Each wall is flat, endless, passes through zero and stands at right angles to its row. A trip goes straight from one point to another. List the walls that it crosses, first one first.

Walls:
(1): [-10.8  -4.1  -2.6]
(2): [-2.3  1.6 -0.1]
(3): [-0.2 -5.6 -0.3]
(4): [-3.8  3.9  8.0]
Trips:
[ 3.2 10.5  0.0] to [7.5 4.4 2.7] => 2
[1.1 1.8 8.3] to [ 1.8 -1.1 -2.4] => 3, 4
[-6.2  1.4 -0.4] to [ 1.1  1.9 -4.1] => 4, 1
[ 2.8  5.7 -4.7] to [-0.3 -7.1  2.6] => 2, 3, 1
[ 2.3 -2.3 -2.7] to [-1.1 -5.6 -4.6] => 1
[-1.0  5.5 -2.2] to [-0.6  0.3 -8.5] => 4, 1, 3
[2.6 3.3 1.4] to [-6.8  3.6  0.4] => 2, 1
[-4.0 -1.4  3.3] to [1.6 3.9 0.4] => 3, 1

Walls:
(1): [-2.5 -5.0 -1.1 -0.8 -4.3  5.5  0.5  0.5]
(2): [ 4.8  0.7 -3.6 -1.0 -4.2 -3.5 -2.4 -4.6]
(3): [ 3.0 -3.7 -3.4 -2.1  2.0  4.8  5.0 -3.9]
Trips:
[ 3.3 -3.0 -4.2 -5.5  0.5 -6.2  2.0  2.1] to [ 1.1 -5.3  9.2 -1.3  4.0  2.7 -8.7  7.2] => 3, 2, 1
[ 0.8  3.8  5.2 -5.9 -3.7 -0.5  4.0 -4.0] to [ 3.2 -0.1  3.6 -2.7 -3.9  1.9  1.9  1.9] => 1
[ 8.1 -3.7 -3.6 -5.3 -4.6 -1.1  0.4  7.9] to [ 8.4 -4.0  0.4  0.4 -0.1  0.5 -2.5  5.5] => none
[ 0.0  0.9 -4.3 -1.3  0.0 -3.6  3.2 -0.3] to [-2.9  1.4 -6.2 -4.3  7.2  0.5 -5.1 -5.5] => none
[ 1.0  5.5  1.9 -0.9 -2.3 -2.8  0.1  0.0] to [10.5  1.6 10.5  3.0  8.5  0.9 -1.6  1.1] => 2
[-0.9 -2.2  1.9 -6.0 -5.7  4.2 -1.1  2.9] to [-0.3 -0.5  0.0  3.7  1.8 -2.0 -0.4  2.2] => 3, 1
[-4.1  0.5 -4.7 -4.3 -0.7 -2.3 -3.1 -3.3] to [-1.8  6.9 -8.7  0.8  2.5  8.1  1.3  6.2] => 3, 2
[-2.7 -6.4  6.3 -0.1  2.8  2.6  7.4  7.5] to [ 1.8  2.1 -7.4 -0.4 -5.8  9.0 -3.6 -5.4] => 2
[-4.9  4.0  0.0  4.4  0.2 -2.0 -1.7 -0.9] to [-2.2 -5.0  3.6 -0.4 -3.3  0.6  2.6 -4.0] => 1, 3
[ 2.2  1.2 -0.2 -0.3 -3.2  1.6 -7.1  1.7] to [ 2.1  3.7 -1.2  0.5 -3.7 -1.6 -2.7 -0.7] => 1
[-0.6 -1.4  1.3  6.3 -2.8  2.2 -2.4 -1.8] to [ 3.0  2.1  0.8  0.9  0.8  9.6  1.7 -1.7] => 2, 3

Walls:
(1): [ 1.3  1.3 -4.3 -2.3  1.1 -0.8  6.7 -5.4  0.7 -0.4  6.6  1.9]
(2): [-0.7  0.8 -6.3 -0.6  2.7  1.0 -5.1  3.0  3.6 -2.8 -1.9  4.8]
(3): [ 0.5  3.0  4.7  0.7  0.3 -6.2  8.2  1.1  0.0  1.6 -7.3  6.5]
(4): [-0.2  6.1 -0.9  1.5  6.5  5.2 -1.8  0.3  7.7  5.0 -0.3  2.6]
(5): [ 2.9  2.6  3.5 -4.6  2.5  4.8  6.5 -4.5 -5.8 -0.3 -5.1  0.6]
Trips:
[ 2.8  5.8  1.7  1.5  1.8 -0.8 -1.1 -2.0 -0.8  0.7 -3.2  2.3] to [-3.4  8.2  0.1  0.9  2.8 -0.6 -1.0 -5.9  1.8  3.9 -8.1 -6.7] => 2
[-7.1 -3.6 -3.1  1.0  1.4 -1.0 -1.9  2.4  1.0  9.9  0.8  4.8] to [11.3 -6.4 -4.0  2.8  2.3  1.8 -8.4  6.2  2.6  2.7 -4.6 -6.3] => 3
[ 2.1  0.6  2.4 -0.3  1.2 -8.5 -7.3  0.4  5.7 -4.0 -3.2  0.5] to [-1.9  3.1  1.2  3.5  8.2  3.1 -1.2  0.1  1.6 -0.1 -7.3 -0.6] => 5
[ 2.9 -2.6  0.0  1.0 -0.2  5.0  3.0 -2.1  1.5 -7.7  5.9 -1.0] to [-0.9 -2.1  0.6 -3.4 -4.5 -5.6 -1.2 -0.3 -1.7 -4.9 -2.8 -3.1] => 5, 1, 3
[-5.2  4.8  3.4  0.1  0.7 -2.2 -4.3 -2.1  4.5  0.8  4.9 -4.7] to [ 1.6 -1.9 -1.2  0.5  7.4  3.3  1.0  9.4 -1.5 -2.9  5.2 -5.1] => 2

Walls:
(1): [ 5.4 -4.1  8.0 -3.5  4.5 -0.1  3.3  2.6 -0.9 -4.0 -2.1  8.7  0.8 -4.9
 -1.9 -4.1 -3.9  3.8  1.6  4.2 -0.2  5.0 -1.5  5.4]
(2): [-1.0 -2.2  7.9  0.3 -0.8 -0.2  3.3 -3.3 -0.7 -1.9  3.5  1.8  1.1  0.9
  0.2  4.7 -1.8  4.4 -2.4  2.3 -1.1  2.4 -7.0  0.3]
(3): [ 4.8  3.8  0.2 -3.2  2.4 -1.7 -5.2 -2.4  0.8  5.2  1.4 -2.8 -3.4  1.4
 -4.3 -0.1  0.8  1.8 -7.4 -3.1 -1.5  0.1 -2.5 -1.3]
(4): [-4.9 -0.9  3.3 -6.3 -0.4  0.9  0.4 -4.0  7.4  1.6  1.1  5.8 -2.6  4.9
 -3.3  0.4  0.3 -6.4  7.1 -3.5  2.1 -2.2  2.7  2.9]
(5): [-3.4 -1.3 -7.3 -3.4 -4.7  4.6 -2.1  6.8 -4.1 -1.7  3.1  0.5  2.5 -2.1
  2.8 -0.6  6.1 -0.8  0.4  3.7 10.2 -1.3 -3.3 -1.0]
(6): [ 4.3  5.5 -2.7  2.7 -5.6  7.8  3.1  2.4 -3.6  1.0  0.0 -5.1 -5.2 -2.8
  0.9 -2.4  1.8  3.8 -3.3  3.5  5.7  1.5  1.9  7.5]
(7): [ 7.8 -4.4  1.3 -2.1  6.2  6.1 -4.4  4.4  8.9 -1.7  2.5  1.4 -4.4  7.2
  4.2  4.7 -4.5 -1.6 -3.9  3.1 -2.5  1.9 -7.0 -4.7]
(8): [ 9.4  0.6 -2.8  7.0 -7.6  5.4  2.9  0.3  0.8  7.8  1.1  0.6  2.7 -0.4
  1.8 -3.0 -6.8  3.4  2.6  2.8  4.1  7.8  7.4 -2.6]
(9): [-3.0  4.6 -1.9 -1.3 -1.3  3.0 -3.0 -0.3 -2.7  1.0 -3.1  2.7  5.3  1.1
  4.8  3.1 -0.4  0.7 -4.6 -1.3  0.9  3.2 -5.9 -4.6]
(10): [-2.9  3.3  2.9 -0.3  0.4 -6.0  2.4 -5.4  4.3 -0.3  0.0  0.3  2.8  9.4
 -6.2  1.3  1.1 -3.7  1.8 -1.2  2.6  1.0  5.5  0.6]
Trips:
[ 1.8  0.4  0.2  1.1  1.3  3.3 -0.4  7.1 -0.1 -5.8 -1.4  5.9  0.2 -0.2
 -2.6  4.2  7.1  0.2  2.8  0.7  4.1  4.6  6.8 -2.7] to [-4.6 -0.1  2.3  4.0  2.7 -0.1  2.3  6.2 -7.5 -5.7 -8.8  1.1 -3.5  0.7
 -0.1  4.9 -0.9 -7.3 -0.7  9.8 -0.8  0.2  5.6 -2.6] => 4, 8, 7
[-6.8  6.5  1.4 -3.3 -2.0 -4.5  4.7 -0.3  5.9 -6.5 -2.7 -2.1 -0.5  7.7
 -2.6  0.7  2.2 -1.8 -3.0 -2.9  0.1  5.0  1.7 -2.7] to [-1.6  0.3  4.6  1.7  2.0 -4.7 -4.3  2.5  8.3 -1.7 -0.3  2.4  2.0 -1.2
 -5.5 -4.9  0.7 -0.5  3.8 -5.4 -6.0 -1.6 -0.5 -4.4] => 2, 9, 7, 1
[-3.6 -3.2  3.7 -0.6  0.7 -3.0 -7.2 -1.1  2.0  1.5 -3.6  7.3  3.2 -0.5
  0.4 -1.6 -4.9  2.6 -3.1 -3.8 -0.3  2.1  5.6 -0.8] to [ 1.4 -0.4  1.8 -6.2 -3.1  2.0 -1.6  0.1 10.1 -1.4  4.2  3.3  4.8  8.3
  1.2 -1.5  5.5 -7.1  4.6 -1.5  3.1  1.2 -0.1 -5.3] => 7, 3, 5, 1, 8
